Each row of a before or after table is a point. The points were changed in one or more steps. Then noise was added and the rows were shuffled. The steps act on how far a point lies along the listed directions, d1 being the first. What was done? A step turns or swaps two directions, mirrors them in a line or flattens them onto one, adds a multiple of one to another, or multiplies one. Angles are multiples of 10 degrees, from the lower direction toward the higher: turns from -170 to 170, lines from 10 to 170 but not 90. Use the fewest steps. Two steps may share a direction if one is a turn and the other turns, adds or multiplies; they go together, in the order done. Otherwise the lowest direction goes first.

Directions:
(1): +0.44, -0.23, +0.36
(2): +0.13, -0.41, -0.43
Before (13 x 3)
-0.25, +0.24, -0.29
-0.31, -0.26, -0.16
+0.06, -0.33, -0.20
+0.18, -0.30, -0.22
+0.30, +0.00, -0.05
+0.18, -0.23, -0.10
-0.23, +0.80, +1.14
-0.26, +0.25, +0.59
+0.35, -0.33, -0.14
+0.27, +0.09, +0.23
+0.09, +0.00, -0.33
+0.23, -0.32, -0.02
+0.34, -0.13, -0.01
After (13 x 3)
-0.38, -0.04, +0.06
+0.37, -0.18, -0.23
+0.22, -0.41, -0.34
+0.32, -0.59, -0.31
+0.45, -0.64, -0.47
+0.37, -0.20, -0.08
+0.04, +0.14, -0.19
+0.45, -0.43, -0.31
-0.17, +0.59, +0.91
+0.24, -0.41, -0.26
-0.24, +0.18, +0.53
+0.07, -0.37, -0.25
-0.40, +0.69, +0.17
Steps: add 1.5 times d1 to d2

Directions:
(1): +0.48, +0.19, +0.39, -0.03, -0.53, -0.18, -0.43, -0.28
(2): -0.17, +0.39, +0.48, +0.22, -0.13, +0.63, +0.34, -0.08
(3): -0.03, -0.25, +0.56, +0.39, +0.06, -0.34, +0.01, +0.59
Before (9 x 8)
-0.06, +0.10, +0.10, -0.21, -0.24, +0.31, +0.08, -0.18
+0.08, -0.13, -0.07, -0.13, -0.07, +0.01, -0.19, +0.09
-0.24, -0.13, -0.41, -0.14, +0.69, -0.01, +0.49, +0.22
-0.04, -0.65, -1.09, -0.30, +0.58, -0.35, -0.06, +0.14
-0.25, +0.23, +1.06, +0.22, -0.17, +0.27, +0.10, +0.26
-0.14, -0.33, -0.47, -0.21, +0.24, -0.22, +0.06, -0.05
-0.03, +0.30, +0.50, +0.27, -0.28, -0.13, +0.07, +0.12
+0.29, -0.28, -0.36, -0.08, +0.01, -0.30, -0.08, -0.09
+0.40, -0.15, -0.08, -0.34, -0.39, -0.19, -0.32, -0.34
After (9 x 8)
-0.01, +0.12, +0.14, -0.22, -0.30, +0.30, +0.05, -0.19
-0.28, -0.73, -1.28, -0.30, +0.84, -0.26, +0.15, +0.26
+0.31, -0.27, -0.34, -0.07, +0.00, -0.29, -0.10, -0.10
-0.51, -0.24, -0.63, -0.12, +1.00, +0.10, +0.73, +0.39
-0.24, -0.38, -0.56, -0.20, +0.38, -0.18, +0.17, +0.03
+0.06, +0.33, +0.58, +0.27, -0.39, -0.17, -0.03, +0.06
-0.19, +0.26, +1.13, +0.22, -0.26, +0.23, +0.02, +0.23
+0.10, -0.14, -0.06, -0.14, -0.09, +0.02, -0.22, +0.08
+0.57, -0.08, +0.07, -0.34, -0.59, -0.25, -0.49, -0.43
Steps: multiply d1 by 1.6
